Rows are points. Examples show where two turns around zero, p and q, send a point. Where does a point land after both, in the order given? Backwards means that the second turn is done in reverse. Each puzzle has new turns, and all numbers are rounded.

Turn p:
[-23  -8] -> [ 9 23]
[36 25] -> [ -4 -44]
[ -1 -16] -> [-12  11]
[14 20] -> [  6 -24]
[-26 -20] -> [ 1 33]
Turn q:
[19  9] -> [-21   3]
[-14 -15] -> [20  4]
[ 1 -7] -> [3 6]
[16 43] -> [-38 -26]
[-23 -30] -> [36 12]
Where do these land?
p, then q: [13 28] -> [ 5 30]
p, then q: [  0 -38] -> [ 10 -37]
p, then q: [-12  10] -> [-14   7]

Turn p:
[-72  19  10 -10] -> [ -4   6 -11  75]
[25  1  4 18] -> [  2 -13 -11 -26]
[ 37  -7   5 -17] -> [  1 -11  27 -29]
[  2 -22  -2   3] -> [-16  12   1 -10]
[-14   6  10  -1] -> [-4 -6 -3 16]
[ 22   3 -28   7] -> [ 22  13  -3 -26]
Turn q:
[ 15  24   5 -13] -> [ 20   4 -11 -21]
[10 -3 13 23] -> [-14 -20   6 -13]
[-29 -14   6  18] -> [ -8 -14  25  23]
[-27 -27  26   2] -> [-13   5  43  11]
[ 16 -16  -3 -33] -> [-8 38 -8 -9]
[ 16  36 -47   3] -> [ 21 -12 -56   8]
Where do these land?
q, then p: [ 19 -31  14  17] -> [-15   8   5  39]
q, then p backwards: [-46 -33  -2  -6] -> [-37  -6   4 -42]
q, then p: [  4  23 -27 -15] -> [ 27  13  -4 -25]
q, then p: [19 33 -6 15] -> [ -1  27  23 -21]
p, then q: [  3   8  21 -11] -> [-19   1  17   1]

Turn p:
[ 31  42  10  23  15 -19 -16 -22] -> [ -3  22 -13  -4  36  21 -39 -27]
[ 39  -6   8  -6 -22  -3 -16  -7] -> [-36  -7  -6  -3  24  21   6   3]
[  0   9   0 -35 -19  24  19  -9] -> [ -4 -34  -8  22   7 -17  21 -13]
[  0   0 -15 -25  -4 -15 -10 -17] -> [ -6   1  -3  -6  26 -24   8   8]
[ 13   7 -25  11 -22   3  -2  -3] -> [-4  3 26  6 20 11 12 -8]
[-35 -21   6  26  52  19 -17  42] -> [ 37  40 -14   6 -56  13  -3  30]
[-49 -10  13  -5   3  -3  14  44] -> [ 42 -18  -3 -21 -43  -4  13  17]
[-10 -20  -5  -9  15  -3  33  20] -> [  2   1   1 -13 -37 -19  18 -10]
[-17 -19 -12 -18 -19  16  12   2] -> [  0 -21  14  11 -10 -17  25  12]
[ 28  17  19  38   1 -18 -16 -52] -> [-28  13   8   3  33  15 -61 -11]
Turn q:
[  0   2 -49 -11 -10   6  21 -21] -> [ -3 -23  11   0 -42  11 -12 -29]
[  3  -7 -29 -17   1 -38   5 -24] -> [  6   2  23   0 -42 -13 -26   6]
[ -6 -41 -14 -15 -17 -17  25   2] -> [-36  -1  11  -9 -29 -31   0  -6]
[-25  28  10  -2 -13   8  -3  13] -> [  8 -18  12 -13  33   4  -2  -9]
[-23  15  22  38   6  19 -28  -3] -> [ 13  29  -3   3  45  23   0 -16]
[-14  15  26  31  26  18 -20  49] -> [ 6 16  7  2 52 23 45 14]
[ 42  -3   1 -12 -11   2 -32 -15] -> [ 21   9 -40 -18 -21   5 -12  17]
[ 17 -12  -3 -36  12   4  -3 -30] -> [ 23  -5 -22  12 -30 -26  -7  -3]
[ 8  2 36 24  6 -2 36 29] -> [-39  -9  -2  24  32   4  13  27]
Where do these land?
q, then p: [ 28  40 -21   0 -28  10  13  -1] -> [-21  -1   5  30 -14   1  29  38]
p, then q: [-20   4  14   8 -22  11  -8  -8] -> [-10  22 -17  -7   3  -1  21   7]
p, then q backwards: [ 8 21 32  0  4  5 -4 14] -> [ 22  17  -5   5 -12  24  -4 -15]
p, then q: [  2 -26  20 -14  38   7  17 -47] -> [  7  29  47 -37   4   7 -27  -2]
p, then q: [  4   6 -33  -8  49   7 -61  -1] -> [ 21 -32  32  13   6  62  15  26]
q, then p: [-48  -8 -12  -5  -8 -21  11  18] -> [ -4 -26 -30 -20  -9 -15 -34   7]
q, then p backwards: [  9 -22  33   0 -26 -48  23   8] -> [ -1 -47   8  -7   3 -20 -19 -46]
p, then q backwards: [  7  -2 -11  27  -7   7  23  -2] -> [-22  -1 -27  11   5  -6  11  -7]
p, then q: [ 10 -15 -23  -8   0  23 -14  19] -> [-25 -23  10  15  14  17   4  -3]
